Every row gives one point. A path goes straight from each point to the next, and from the last back to the first. The post is the endless flat space through its rows: a point in 2 columns, a line in 3, a plane in 4, and so on, so that a path can go around it. Count how often the path circles the post. Going back the other way cancels.

Post (1 x 2):
[[18  7]]
Path:
[[  1  -3]
 [  2  25]
 [ 31  25]
 [ 68  14]
 [ 20  31]
 [ 29  27]
 [ 39  -2]
 [ 19 -45]
 [ 12 -46]
 [ 33   8]
 [ 18  30]
 [-10  20]
 [ -8 -31]
 [-13 -21]
 [-26  35]
 [ 31  37]
 [ 33   8]
 [ 21 -11]
 [-15 -18]
 [-12  26]
 [ 12 -15]
 [ 61 -23]
 [ 35  22]
 [-15  53]]
Times around: 0

Post:
[[-16 -27   4  29]
 [ 20  29  34 -24]
 [-20   0 -24  17]]
Path, 26 rows:
[[-43 -16  15  10]
 [  0  26  15 -47]
 [-12 -33  -9  24]
 [-28 -53   6  -7]
 [-11  59  40 -68]
 [-19  -7  17  28]
 [ -1   0   1  47]
 [ 23 -40   5  54]
 [ 17  45 -35  -4]
 [  9 -19  10   8]
 [-44   7 -48 -33]
 [-29  19 -18  -6]
 [ -3  14  33   6]
 [ 19  35  25  -8]
 [ 19 -46  30  54]
 [ -9 -15 -40  42]
 [-15 -44   0  71]
 [ 32  19  20  -5]
 [ -1  -1 -24 -15]
 [-35  -4 -22 -36]
 [-47 -16 -37  24]
 [-20  28 -25   9]
 [ 25  -3  64   9]
 [ 28  17 -11  19]
 [  8 -15  15  -5]
 [-22  -5   2 -14]]
Times around: 3

Post:
[[ 77  36  56   5  11   8  22  16]
 [ 14 -11  10  12  10   7   5   2]
 [-28   1  -7 -18 -43  26   8  -8]
 [-16  -1 -10 -34 -12  13  -5  -1]
 [-26 -34 -16  -9   5 -16  -2  31]
 [-27 -26 -52  12   0  24 -19  32]
 [ 60  43   0  32   3   8  22  -1]]
Path (28 x 8):
[[  3 -24  -2  22  17  43  26  -2]
 [  5  29  41  -7  -5 -22  46  -4]
 [ 18  36  -1   1 -15  18 -10  -2]
 [-43 -22  15 -23  12   4  -6  12]
 [-38  -1  -2 -64 -26  35  -4 -17]
 [  1   1  10 -34 -28  -7  25  -1]
 [ 64  34  17 -13 -15 -10  13 -26]
 [  3  10  25  17 -48   5   5 -29]
 [ 61  61   3 -19  24 -19   8  50]
 [ 10  -3 -23   4  13  45 -10  44]
 [ 17  18  10 -30 -30  -7  37  -9]
 [  0 -31  11 -14 -14   9 -21  30]
 [  1  32   5  -3 -46  -5  -5  16]
 [  1  53  90 -61 -24   5  41 -71]
 [ 10 -12 -27   9  33  24  -5  53]
 [ -9 -64 -55  46  29  18   5   3]
 [  6 -39  39 -29 -15  -1  -1  10]
 [-22 -12  12  12 -35  10   1 -13]
 [ 50  12  11  37  59 -36  17  16]
 [ -7 -46 -15  57  26  28   4  41]
 [-13  -8 -36   5  10  49  14  46]
 [ 16  47   2  23 -10  36  24   0]
 [-35   5  16 -16 -20   6  33 -25]
 [-46 -49 -51  23  -8  15  15  63]
 [  3 -21 -29 -12 -29  25  -8  14]
 [-19  -1 -44   6 -25   7 -30   7]
 [-28  -6 -55  25   8  23 -23  55]
 [ 33  47   3 -11  18   7  37  34]]
Times around: 4

Post, 10 rows:
[[-20  -8  18   4 -18  45  44  38 -10   2  70]
 [-35 -10   3  11 -33  29  15  33  31 -11  37]
 [-26  10   7   1 -21   5  11  49  -7   2  38]
 [ 27 -24   2   6  55  -4  -1 -42   0 -17 -31]
 [  8  -4  -3 -74  13  28 -35  11  22 -29 -20]
 [ -4  -1 -44  14   2  -4  32 -33  -6 -21 -34]
 [ 35  22 -25  10  41 -12 -11 -34  21 -19 -15]
 [ 37 -20  12  -2  14 -20  24 -44   5 -14  -3]
 [ -7 -13   9  15 -22  31  20  36   5  26  40]
 [-10 -22  -6 -23   2  21 -24 -38  11  -7   9]]
Path (30 x 11):
[[-32  31 -46  82 -19  20  14  39  15 -31  38]
 [ 29  44  43 -54 -52 -17  -8  50 -13 -22  20]
 [ 37  -3 -28  34 -10  17  66  45 -10 -15  21]
 [ 18 -25   6   3  -6 -17  39  31  24 -15  -5]
 [-12  13  31   4  -9 -17  21  23  34 -20  67]
 [-12 -13   7   8  -5  43  21  -5  29  14 -20]
 [ -6  13  -5  47 -36  27  29  25  17   0  -7]
 [  8 -32   9   9  -4  34  31  40  -7 -17  19]
 [ 28  31 -15  -7  23 -25 -42 -24 -19   8 -18]
 [  8  -9  44   0 -11  18  39   4  16 -16  13]
 [  6  -1  13 -12 -13  11   3   0   2  -6 -32]
 [ 43  13   9 -24 -21 -17 -49  26   9   4 -26]
 [ 48 -32  29  -5  28 -11 -17   0   5  -9  10]
 [-45   8 -37  20  11  50  34  32  24 -31  41]
 [ 22  10  25  34  32  -9  29 -35   5   2  75]
 [  1   9  -9 -12  35  28   9 -20 -29  -3  -5]
 [ 17 -20  28  51  19  58   3  -8 -19  17   7]
 [ 10 -43  32 -18 -23  31  -7 -23 -23  19  -9]
 [  8 -17  -5   6  37  54 -22 -38  12  11   0]
 [  7   6 -13  27 -27  -4  81 -10  20  10  24]
 [ -5 -31 -46  20 -14   3  37 -55  26  15  36]
 [ 20 -23 -30 -52   4  19  42  39 -45 -27 -31]
 [ 67  -1  41  10  12 -53  36 -61   4 -76 -19]
 [-45  51 -34  68  -8  -9 -20  35   1  26 -32]
 [  9 -24  33  20  29 -27  21 -47  26 -15 -19]
 [-27 -32   6  -5  15  19  -2 -14  48 -24  52]
 [-22 -36 -23  -7 -13  37  54 -14   9 -48   3]
 [  7  10   9  28  -8   6  45  61  -4 -15  23]
 [-41 -63 -36 -31 -28  28  -4 -11 -28  -4 -29]
 [ -6  -1 -22   0 -23 -42  23 -35  20 -40  19]]
Times around: 0

Post:
[[ 16  21 -25  14 -48   1  -8 -17  34 -24   6  11  -1   5]
 [ 31   6  -1  44  17 -20  -1   4 -35  -1  55  -4  -6  20]
 [ 28  -4 -28  32 -20 -26  -4  -8 -19  29  20  15 -12  -6]
 [ 33 -12 -20   0 -12 -17 -30   6  32 -18  14  44  28 -10]
 [-22 -24  20 -50   3   9 -31   5   4  -4 -40 -38  18 -35]
 [  3 -22   2  -3  42  19  18 -14 -42  14  38   7 -43  -7]
 [-32  23   5 -66   4 -12 -16  23 -53   9 -39  14  -5 -28]
 [-10 -17   9   1  16   0  25  43 -41  42  50  -4 -26  12]
 [ 16  13 -31  26   2 -26   4  19  29  -9 -18  11  21   0]
 [-40   9 -11 -34  28   3  -4  -6 -43  36  30   2   6 -13]
 [-45 -24 -22 -19  20 -17 -11  20 -38   3  12 -11 -33  -7]
 [ 16  12 -20  -3 -13 -50  -5 -13  58  -3 -10  21   3  25]
 [ 14  -3 -13  18  -1  11 -50  34 -16   8 -22  -3 -23  56]]
Path (24 x 14):
[[ -2  13  -1   6  64 -31  58  42 -10  -9 -11 -15 -28  14]
 [ -9 -44 -14 -13  -9  10 -27  14   3 -33 -23 -44  22  12]
 [-58  19 -16  -5 -21 -46  13 -19 -13   6  19  22 -60  43]
 [-56  17  -8 -15  33 -51   5  48 -32  19 -32   9  -4 -16]
 [ 40 -29   3  29 -23  -2 -24 -45  65  34  43 -64 -38  27]
 [-22  27 -34 -18  33 -11  49 -10   3 -34  25  15 -48  17]
 [ 19  34 -32  51 -13 -45  25  28  -3  -7   9   0  25  41]
 [-10 -26 -68 -13 -25 -21 -15  -3  -2 -13   3  22 -32 -20]
 [ -8  -2 -40 -75  42 -49 -59 -19  53   7  32  56  27  -6]
 [  6  -5 -26  15 -15  -4   4   8 -27  -9  59 -29 -20  32]
 [ 26  32 -10 -32  44   7   5  24 -32  25 -52  61  69   8]
 [-21   6  35   0 -22  -7  14  10  16  13  33   4  -9  46]
 [ -5 -29   4  30  19 -14  18  38  52  59 -23 -31  -9 -12]
 [ 43  22  -9   1 -12 -10  -8 -32 -29  28  38  25 -23 -22]
 [ -4  38 -16 -26 -11 -48  14  31  -2  14 -38 -32   8  16]
 [-34  24 -15   6  13 -35  44  33 -25  54  40   0 -13  59]
 [ 50   1  -2  56 -36 -35 -32   3  11  29 -17  -9  45   4]
 [ -4  40 -14  49 -31 -20  14  45 -30   0 -16  21  11  56]
 [ 44 -16   3 -20  -8 -32 -16 -24   0  18  44  21  26  10]
 [ 55  12 -15 -34  19 -15  -3  26  61 -25  20  41  31  33]
 [-16  -7 -18 -11  71 -37   0  37 -23  35 -15   3  14  54]
 [ 34  14  24   7  -1 -29  13 -21 -35   0  -9   6 -24  -7]
 [ -5 -20 -24  20  -7  60 -20   9  -5  10  18   1  13 -35]
 [ -5   3 -61  16   9 -53   7  10   0 -37  19  37 -29 -32]]
Times around: 3
